Each row is a point. Each table stands for the endless flat space through its points: a line for two points, a plane for three, and so on. Write the one point that lies in both, or say that there is none.
In the rows, zero is written as 128.

First (2 x 4)
[[176 116 110 136]
 [169 115 109 132]]
Second (3 x 4)
[[146 107 131 121]
 [156 111  97 130]
 [154 115 117 118]]
They share: [155 113 107 124]

First (3 x 9)
[[105 134 153 113  92 136  84 116 175]
 [109 162 119  97  98  84 104 122 149]
 [ 96 155 142 121 103  99 102 120 125]]
Second (4 x 9)
[[111 197 114 101 102 107  58 152 135]
 [ 96 149 132 106  84 103 101 106 169]
 [116 149 138 106  82  95 103 108 151]
 [147 157 126  90 101  73 108 130 129]]
They share: [110 157 123  97  96  93 100 121 158]

First (2 x 12)
[[129 176 116 164 161 108 154 118 108 124 117 184]
 [157 152  76 164 145 120 118 130  80  88 133 144]]
Second (3 x 12)
[[127 171 102 152 168 120 139 117 105 108 121 166]
 [143 157  86 160 150 114 143 119  89 106 121 154]
 [165 161  84 164 128 108 167 135  89 112 121 144]]
They share: no point

First (4 x 20)
[[137 118 160 185 130 131 167 117 100 121  96 103 138 152  58 170 166 111
   86 174]
 [ 79 128 114 161  93 179 172 116 143 147 116 106 170 181 118 115 146 166
  132 146]
 [106 112 153 171 137 151 149 134  84  90  77 134 134 177  74 161 156 109
   70 197]
 [ 88 132 152 145 133 145 143 129  90  86 106 134 128 182  94 144 142 139
  103 178]]
Second (4 x 20)
[[ 89 173 136 137 138 116 159 124 149 152 124  83 155 136  94 144 162 147
  130 174]
 [ 83 151 134 161 131  99 160 113 140 152 100  98 130 146  81 147 150 155
  162 141]
 [110 179 128 134 127 144 173 123 147 153 152  84 174 133 105 127 173 140
  107 183]
 [128 148 137 152 101 165 181 107 122 134 163  98 163 158 105 120 159 152
  114 150]]
They share: [107 142 145 155 112 137 167 108 124 133 135  97 144 161  94 137 148 159
 137 141]

First (4 x 24)
[[ 70 124 104 166  84  84 105 155  85 154 121 142 142 135 157 122 100  85
  164 156 156 129 131 129]
 [101 112 113 196  97  69 104 145  86 113 136 139 110 119 168 135  89 116
  127 174 139 135 141 135]
 [102  76 137 143 122  98 104 130 107 132 157 130 118 123 137 117 110 122
  122 141 150 159 119 129]
 [ 81 118 110 167  89  83 101 148  86 141 130 139 130 129 158 120 101  95
  149 159 147 129 131 129]]
Second (4 x 24)
[[112  76 105 154 131  96 139 167 119 153 136 172 116 127 158 156 107  60
  134 145 157 194 113 100]
 [ 84 104 157 176  81  72  79 113  91 125 152  94 134 119 130 110 105 150
  126 135 159 124 151 158]
 [ 74  86 157 173 102  50  93 114  77 149 146  89 117 103 148 137 106 119
  152 150 180 113 140 125]
 [ 92  30 134 177 136  45 115 143  87 208 111 127 137 123 132 157 130  84
  139 137 191 132 150  87]]
They share: no point

First (4 x 24)
[[130 141  72 133 168 149 127 102 136 134 140 125 122 140 118  91 131 186
   70 110 107  92 126 179]
 [110 121  85 169 150 138 114  96 148 151 155 128  95 143  89 117 129 172
   88  83  86 108 125 159]
 [ 95 136  95 133 170 148 118 100 135 154 139 119 110 127 109 112 125 172
   89 107 116 100 133 178]
 [110 113  86 187 138 133 107  92 154 156 164 135  86 148  78 127 129 166
   92  72  73 114 122 147]]
Second (3 x 24)
[[ 84 142  66 120 156 144  94  72 137 149 120 129 137 125 166 119 150 186
  112  90 127 114 110 195]
 [ 87 120  87 135 167 169  83  72 138 170 152 122 126 131 121 126 119 151
   76  95 123 116 100 171]
 [ 85 133  93 140 163 154  92  82 139 166 144 130 120 127 121 123 123 161
   90 100 114 108 115 167]]
They share: no point

First (5 x 24)
[[136  96 102 187 108  71 163 139 131 133  97 188  97 104  75 159 103 207
  118 151 100  84 204 123]
 [ 75 146 120 102 120 127  98 154  68 104 101  90 120  63 137  69 137 162
   73  84  82  92 124 113]
 [122 118 117 161 120  90 142 137 110 118 100 152 106  93  95 126 119 192
  108 120  96  89 184 117]
 [ 93 137 123 120 129 115 116 133  86 122  98 117 117  69 122  87 122 183
   97  93  82  95 151 128]
 [100 105 118 145 105  88 136 156 110 148  87 143  99  79 106 120 116 187
  108 121  88  88 159 128]]
Second (5 x 24)
[[103 106 186 149 119  86 109 159 118  79  75  84  88 108 111  92 149 190
  115  88 111  97 205 107]
 [ 96 112 170 199 149  87 149 158  83  92  72 113  96  97 124  83 168 183
  131  65 127  82 182 130]
 [131 140 124 173 135  72 165 162  72  97 119 143 133  92  97 113 145 146
  118  91 111  44 141  75]
 [134 175 108  89  55  77  65 189 101  90 124 122 101  68  92 171 119 185
   76 145  81 132 138  81]
 [110 133 110 172 110 113 142 169  89 152  97 138  82  74 126 117 180 145
   78  83  98 122 130 106]]
They share: [116 124 146 154 116  89 130 163 101 104  97 114 100  95 108 108 153 163
 102  92 104  89 166  91]

First (3 x 24)
[[ 93 111 163 165 121 156 162 158 144 163 119 133 139  89 145  76 112 110
  147 154 163 135 117 173]
 [133  77 115 117 109 136 156 122 118 125 145 123 181 111 171 118 110  90
  157 160 123 161 115 147]
 [109 117 143 149 137 168 144 150 134 157 113 135 153  87 143  90 118  98
  161 164 155 125  99 155]]
Second (4 x 24)
[[121 102 137 129 120 146 144 143 131 152 126 130 158  98 142 110 124  92
  144 175 128 135 105 148]
 [109 124 129  97 102 118 156 165 133 158 152 148 144  92 132  94 120  56
  134 173 110 139 117 122]
 [127  95 117 135 137 164 164 128 140 153 161 129 187 103 173  92  94  68
  183 136 127 173 117 155]
 [136  86 135 153 146 176 146 122 146 165 137 117 184 106 158 113 112  92
  168 157 124 158 105 170]]
They share: [121  97 129 133 123 152 150 136 126 141 129 129 167  99 157 104 114  94
 159 162 139 143 107 151]
